Each wall is flat, endless, passes through zero and stands at right angles to its row. A trip goes straight from one point to another. List the walls that it crosses, first one first.

Walls:
(1): |  1.1 | -0.3 |
(2): |  1.7 | -3.6 |
(3): | -0.2 | -0.9 |
(4): | -3.1 | -0.9 |
(5): | -4.7 |  1.6 |
(6): | -1.0 | -3.4 |
Trips:
| -3.1 |  0.1 | to | -2.3 |  3.2 | => 3, 6
| -2.3 | -3.8 | to |  0.4 | -6.2 | => 5, 1
| -1.8 | -1.2 | to | -0.4 |  0.8 | => 2, 3, 6

Walls:
(1): | -0.2 |  1.6 |  3.0 |  3.7 |
(2): |  1.0 | -1.9 |  4.6 |  1.5 |
(3): | -0.7 |  0.9 | -0.7 |  1.9 |
(4): |  2.0 | -0.8 | -1.6 |  3.6 |
(5): | -0.5 |  8.4 | -0.9 | -0.2 |
(6): | -0.4 | -3.3 | -2.2 | -2.7 |
(7): |  0.8 | -4.4 | -1.7 |  2.8 |
Trips:
| -3.3 |  0.6 | -2.9 | -0.7 | to |  3.2 |  2.7 |  1.6 | -0.3 | => 6, 1, 3, 2, 4
| -3.8 |  1.8 | -2.7 | -0.9 | to | -1.6 |  0.9 | -0.1 | -2.8 | => 3

Walls:
(1): |  1.5 | -1.0 |  0.9 | -1.3 | -0.5 | -1.0 | -0.5 | -0.5 | -1.7 |
(2): |  0.3 | -4.8 |  0.0 |  5.1 |  0.6 | -3.0 | -3.1 | -1.4 | -0.3 |
(3): |  3.6 |  3.8 |  3.9 | -0.7 | -2.4 |  0.2 | -1.1 |  1.9 | -0.3 |
(4): | -3.8 |  4.3 |  1.1 | -1.1 |  2.8 | -3.1 | -1.1 | -2.6 |  0.0 |
(5): |  4.2 |  6.7 | -1.7 |  0.7 | -0.8 |  1.8 | -0.9 | -3.6 |  4.3 |
(6): | -1.3 |  2.2 |  1.7 |  2.9 |  0.5 | -2.7 | -1.7 | -6.6 |  0.4 |
(7): | -1.4 | -1.2 |  2.8 |  1.4 | -3.1 | -0.6 |  5.8 |  2.3 |  0.6 |
Trips:
| -5.0 |  0.1 | -0.8 |  5.1 |  0.5 |  2.3 | -2.7 |  3.4 |  3.7 | to | -0.7 |  0.3 | -0.6 |  3.3 | -0.6 |  1.9 |  4.6 |  3.5 | -0.7 | => 4, 2
|  5.3 | -5.0 |  0.8 | -0.7 |  1.7 |  0.3 | -6.0 | -2.1 |  2.7 | to |  0.9 |  3.2 | -0.5 | -2.4 | -2.7 | -5.2 | -2.9 | -1.4 |  0.1 | => 4, 2

Walls:
(1): |  0.9 |  2.9 |  1.5 |  0.7 |  1.6 |  1.2 |  1.0 |  3.4 | -5.6 |  2.8 |  1.1 | -3.1 |
(2): |  2.0 | -3.9 | -2.9 |  2.5 |  2.3 |  1.9 | -0.2 | -2.9 |  2.0 |  1.7 |  0.0 | -6.8 |
(3): | -6.3 |  1.1 | -4.3 |  0.0 | -5.7 |  0.6 |  0.0 | -1.0 |  1.9 | -3.8 | -1.8 | -0.2 |
(4): |  0.6 | -7.6 | -0.4 |  1.0 | -4.2 | -2.6 |  3.0 | -0.7 | -2.8 | -2.6 |  1.6 |  5.2 |
(5): | -3.8 |  1.7 |  0.1 | -4.2 | -0.4 |  0.7 |  1.4 | -0.8 |  0.4 |  4.3 |  5.7 |  2.3 |
(6): |  1.1 |  3.1 | -0.7 | -3.8 | -3.4 | -4.0 |  0.9 |  1.8 | -2.5 |  2.2 | -0.8 | -1.5 |
(7): |  0.5 | -3.0 |  0.0 |  2.4 | -0.2 |  1.3 |  0.5 | -0.3 |  2.5 | -0.9 | -2.7 |  3.9 |
(8): | -1.2 |  1.1 |  0.9 |  0.1 | -1.6 |  0.3 |  2.4 | -4.7 |  3.7 | -3.4 |  0.9 | -2.0 |
(9): |  1.8 | -2.3 |  3.0 |  0.0 | -0.5 |  0.0 | -0.6 | -1.4 | -3.8 | -2.3 | -1.1 |  0.5 |
(10): |  0.6 |  1.0 | -1.8 |  0.5 |  1.8 | -0.9 |  3.4 |  0.9 | -0.9 |  0.2 |  3.1 | -5.2 |
(11): | -1.1 | -0.1 |  5.6 | -1.1 |  0.1 | -0.6 |  5.3 | -1.2 | -3.4 | -1.2 |  3.2 |  2.2 |
Trips:
| -2.3 | -0.4 | -0.2 |  3.2 | -0.4 | -0.9 | -1.4 | -7.3 |  0.0 |  3.5 | -0.4 |  3.5 | to |  0.6 |  3.0 |  0.4 |  2.0 |  1.8 |  1.1 |  1.9 | -0.8 | -0.5 | -6.7 | -3.2 |  1.7 | => 2, 5, 4
| -2.3 | -1.6 |  4.8 | -2.5 | -2.5 |  0.9 |  0.1 | -0.9 | -1.6 |  0.2 |  4.3 | -3.1 | to | -1.5 | -0.6 | -2.3 | -2.9 | -1.1 |  5.2 | -3.4 |  3.0 |  1.7 |  0.4 |  0.6 | -2.4 | => 2, 3, 4, 9, 11, 6, 8, 10
| -1.1 |  1.6 |  0.2 |  6.7 |  3.5 | -1.9 |  1.0 |  0.3 | -2.1 |  2.8 | -4.0 | -4.1 | to |  0.3 |  2.4 | -4.9 |  1.4 |  5.7 | -0.8 |  1.3 |  0.0 | -2.7 | -0.9 |  4.5 |  1.8 | => 5, 11
|  1.1 | -1.6 |  0.4 | -4.8 |  0.1 | -3.5 |  0.3 | -2.1 |  1.6 |  0.4 |  0.4 |  1.4 | to | -2.5 | -3.2 |  1.0 |  1.4 | -1.8 |  4.5 |  2.9 | -2.0 |  0.4 | -2.8 | -6.9 | -3.6 | => 7, 3, 2, 5, 6, 11
|  0.1 | -3.6 | -3.1 | -1.2 | -0.2 |  3.0 | -2.0 |  1.9 | -1.6 | -3.0 |  1.1 |  2.6 | to | -0.1 |  1.9 |  2.3 |  1.6 | -4.8 | -3.0 | -1.0 | -2.5 | -0.5 | -2.4 |  0.7 | -0.8 | => 8, 11, 6, 7
